Each row of a before or after table is a point. The points were changed in one or more steps. Then noise was added and the rows were shuffled. The steps act on columns, c1 being the first. Write out the steps. A step turns or swaps two columns, mirrors them in a line or flattens them onto one, adds a multiple of one to another, or multiplies or shifts one. Angles are multiples of 10 degrees, from the lower column toward the higher: turns from -170 to 170, lines from 10 to 170 but not 90. Use the fewest steps. Two steps may share a column if one is a turn and the other turns, adds or multiplies; they go together, in the order done. Otherwise the lowest column goes first.

Before (9 x 2):
[[-18  64]
 [-22  10]
 [ 34 -43]
 [ 20 -15]
 [ 25  37]
 [-48  73]
 [ 20 -18]
 [ 20 -44]
 [ 10 -19]]
After (9 x 2):
[[ 30  29]
 [-48  12]
 [-20   5]
 [-15  20]
 [-50  22]
 [ 78 -36]
 [ 16 -22]
 [ 68  -8]
 [-23  17]]
Steps: mirror c1 and c2 in the line at 50 degrees

Before (9 x 6):
[[  5   1  31   2   8  13]
 [ 31  -7  18 -13  19  27]
 [  0  11  17 -13  -3  39]
 [-11 -23  27  -2   7   6]
 [-22  93   2 -27 -19 -21]
 [ -1  48  -1 -21  -9 -55]
 [-14  73 -27  17 -15 -26]
 [  7  17  10 -16 -43 -17]
 [-10   2 -23 -54   4 -25]]
After (9 x 6):
[[  6  47  28   3  10  15]
 [-11 -33 -26 -52   3 -29]
 [-11  18  26  -1   6   5]
 [ 31  21  19 -13  17  28]
 [-25  97   2 -25 -18 -22]
 [  5  34  10 -14 -42 -17]
 [-13  32 -26  17 -15 -24]
 [ -2  45  -1 -21 -12 -52]
 [  0  37  15 -12  -2  38]]
Steps: add 1.5 times c3 to c2

Before (11 x 9):
[[ -6 -16 -16 -23  17  41  82 -11  55]
 [-16  95 -61 -17  47 -10 -33   7   9]
 [ 55  31  15  -7  35   7 -10 -24  14]
 [-89 -41  34 -24  63  48 -16 -26  -7]
 [-39   0   5 -35   7 -36 -35  34  49]
 [ 14  26  65 -41  25  40  16  67 -53]
 [  4  29 -33  18  18   6  25 -18  15]
 [ 11  19 -29  11  -1 -30 -17  32   7]
 [ 25  53 -15 -71  11 -20   7  10 -25]
 [-19 -48 -54  47  46  51 -58  27  20]
 [-40  28  13 -56 -19  45  17   2   2]]
After (11 x 9):
[[-16  96 -60 -15  47  -9 -33   4   9]
 [-38   1   4 -37   9 -35 -35  15  51]
 [ 13  18 -28   9   0 -32 -17  13   7]
 [-90 -42  34 -23  64  47 -16 -11  -8]
 [ -8 -18 -16 -22  17  41  81  -5  58]
 [-37  29  10 -55 -21  45  16   0   3]
 [ 26  51 -16 -73   9 -21   5   4 -25]
 [ 53  32  13  -6  35   9  -8  -9  14]
 [-19 -49 -52  48  47  51 -58  12  21]
 [  3  29 -33  18  19   5  27  -7  15]
 [ 15  24  65 -40  26  42  18  26 -54]]
Steps: multiply c8 by 0.4

Before:
[[-21  22 -50 -23  60   6 -28   7 -22  24  -5 -20]
 [ 21 -75 -52  30 -77  27  10   1  21   6 -36  33]
 [-45  17   3  66 -65 -28   7 -67 -60 -24  20  -7]
 [-32 -20   0  11 -74 -68  35 -14  -3   6 -36  12]
 [-25  -9 -15 -14  49   4   6  -4 -22 -20  17  24]
 [-11  70 -38 -35  31 -17 -11  16   4 -21  53  11]
 [ 18 -42 -42   6  24  -7 -44   2  50  18  47  21]
 [-22   7  61  23 -87 -12  24  -6 -49  26 -67  25]]
After (8 x 12):
[[  9 -12 -16 -16  49 -23   3  -5 -25 -19  19  25]
 [ -3 -43 -39   3  20  19 -45   2  52  16  47  21]
 [ 25   6  62  27 -87 -13  25  -4 -52  28 -63  26]
 [ 21  68 -37 -32  32  -2  -9  18   2 -24  50  12]
 [ 46  20   4  63 -65 -25   9 -64 -59 -26  21  -5]
 [ 81 -19   0   8 -75   5  38 -12 -10   7 -34  10]
 [-32 -77 -51  29 -77   2   9   2  24   7 -38  36]
 [  3  21 -50 -24  59 -22 -27   9 -19  26  -8 -20]]
Steps: turn c1 and c6 by 120 degrees

Before (10 x 20):
[[-19 -45   0  24 -14  -9 -18   9  50  17  -4 -16 -12  22  23  34  11   7
   64   8]
 [  8  26  62 -26 -12  23  45  31 -18 -44  73  -2 -24  12  -3  32  38  -7
  -30   0]
 [-18 -39 -24  11 -21  -9 -12 -25  30  76  -8 -34  17 -23   4  29  11   8
   14 -18]
 [  2  59  12 -49 -45  59  44  28  11 -34  28  16 -31  49   5 -37  46   1
  -23 -20]
 [ 43 -20  40 -23  10  26  -6 -30  -9  43 -51 -38  38   6  47  -1 -29  21
   28 -18]
 [-50 -36 -16  -8  37  -6 -48 -18   2  38  -3 -44  25   1  29   0 -24  10
   41 -14]
 [ 20 -15 -10   2  43  10 -35 -53 -11  48 -34  -4 -12  12  -8 -15 -44 -25
    6  55]
 [ 37  40  -6 -73 -22  48  47  42  24  10  81  45 -59  63  19  -8  23 -40
   -1 -52]
 [-35 -12 -51  -5 -21 -18  12  49  27  53 -11 -20  -4  46  57  57   4  -9
    7 -13]
 [-13 -45  20  -2   6  -1 -13 -11 -21  48 -18  15  16 -14 -10   6 -59  56
   22  35]]
After, 10 rows:
[[-23 -16 -19  20 -51 -10  12  -6  48  17 -19 -21 -12  13  19  36  12   7
   67  10]
 [-50  43  -9  -8 -36 -11   9  -2   3  42 -43 -42  25 -18  26   1 -26  15
   41 -13]
 [ 24  42 -15  22 -22   8  42  -6 -10  47 -26  -5  -9  -2 -10 -19 -43 -27
    7  61]
 [ 40 -17 -56 -81  39  47 -85  28  17  11  33  46 -56  38  21  -7  20 -41
    0 -56]
 [-38 -17 -66 -19 -12 -17   7   4  26  55  12 -19  -5 -32  59  57   5  -6
    8  -9]
 [-13 -21  10  14 -37  -8  14  -8  31  72 -10 -36  16 -50   4  27  12   9
   11 -19]
 [ -1 -45 -35 -54  60  61 -40  20   8 -31  35  18 -33  51   8 -30  45  -2
  -28 -19]
 [ 46   7  14 -10 -21  27  55   8 -10  45   1 -35  34  63  43  -1 -31  18
   31 -23]
 [ 10 -10  20 -35  27  19 -77   7 -14 -37  31  -4 -25  97  -1  30  38 -13
  -25   0]
 [-15   6  21   6 -46  -1  17  -1 -20  54 -11  14  17  16  -4  -1 -59  56
   21  34]]
Steps: swap c2 and c5; turn c3 and c14 by 60 degrees; multiply c14 by 1.6; flatten c4 and c8 onto the line at 160 degrees; turn c7 and c11 by 100 degrees

Before (9 x 32):
[[ 58  30  30  43  16   9 -61 -11 -17  42  45  50  -8  44  32  -7  44  12
  -37 -19   9  33   9  31  10  19 -45 -20  -2  -7  -9 -11]
 [-13 -33 -50 -31 -50 -16  18 -16 -29 -46 -26  11  45 -14 -51  -8  -9 -60
  -13  52 -22  10  15 -78  27  -2  25  36  57  12   2 -53]
 [-59  18  18 -35 -35  62  53  26 -30  -9 -30   4  34  43 -24  66  34 -19
   -5   9   1  76  -9 -45  39  51   8 -20 -22 -38   2 -11]
 [-41  -2 -47  11  52  20 -11  55 -43  29   5  -8  19 -27 -23 -14 -38  -3
   51 -13  12   6  22 -12 -27 -10  26  48   7  30  31   5]
 [-18 -35  12 -54 -47 -40  19  21  15 -53  39  -9 -14  35   2  74  30  28
    2  -3 -74 -28   6  27  -2 -58   0  50 -41 -45 -35 -17]
 [-10  21  22 -33  56  -7 -42 -14 -38  46 -12  -6 -18  49 -53 -12 -51 -43
  -51  -7  19 -13  13  19 -13  11 -60   8   6  74   2  46]
 [ 30 -32 -27  29  38 -47  47  55  37 -36  15  28 -23  66  45 -26 -21 -86
   17 -44  -5 -21  51  16  54 -30  37  75  29  55  -2 -24]
 [  5  13  20 -36  20  12 -45  42  28  33  33 -12 -52  -4 -28 -11 -56 -19
   20 -42  24 -14  10  35  17 -33 -35  13  31  73 -31 -21]
 [ 39  42   7 -23 -59  15 -64  50  29  38  85  48 -12  45 -46  -1 -64  20
  -27   4 -67 -30 -55  41  24  -7 -57 -23  25 -19  39   7]]
After, 9 rows:
[[ 29 -31 -26  28  38 -48  47  56  37   2  16  28  -2  67  45 -26 -21 -85
   16 -57  -5 -22  52  -5  54  33  37  76  29  55 -23 -24]
 [-40  -2 -46  10  53  20 -10  55 -43  29   5 -10  31 -26 -23 -14 -38  -4
   50   9  12   6  22  16 -27   6  26  47   7  29  19   5]
 [-14 -34 -50 -30 -50 -16  16 -17 -30 -69 -26  12   2 -15 -51  -8  -9 -59
  -13   9 -22   9  15  72  26 -25  25  36  57  12  46 -53]
 [ 39  42   7 -24 -58  14 -64  50  29  26  85  49  38  45 -46  -1 -63  20
  -27  28 -67 -30 -56 -35  23  22 -57 -23  25 -19 -11   7]
 [-57  20  18 -34 -34  61  54  26 -29 -13 -30   5   2  44 -24  68  35 -18
   -4   2   2  76  -8  27  38 -63   8 -19 -20 -38  35 -11]
 [ 57  30  30  44  15   8 -61 -11 -16  44  46  50  -9  44  33  -6  43  12
  -37  14   9  32  10 -36  10  -8 -46 -21  -1  -7  -7 -11]
 [-11  21  23 -34  56  -7 -42 -14 -37  41 -13  -5   3  51 -54 -12 -51 -43
  -51  25  21 -13  14 -21 -13  -4 -59   9   5  73 -19  46]
 [-17 -35  13 -54 -46 -41  18  20  16 -39  38 -10 -35  35   2  74  31  29
    2 -36 -74 -27   6  -5  -2  64   0  50 -42 -45 -14 -18]
 [  6  13  20 -36  19  12 -45  42  29  52  33 -12 -31  -4 -26 -12 -56 -19
   21 -11  25 -14  11 -22  16  44 -35  13  30  74 -54 -20]]
Steps: turn c10 and c20 by 40 degrees; swap c13 and c31; turn c24 and c26 by 160 degrees
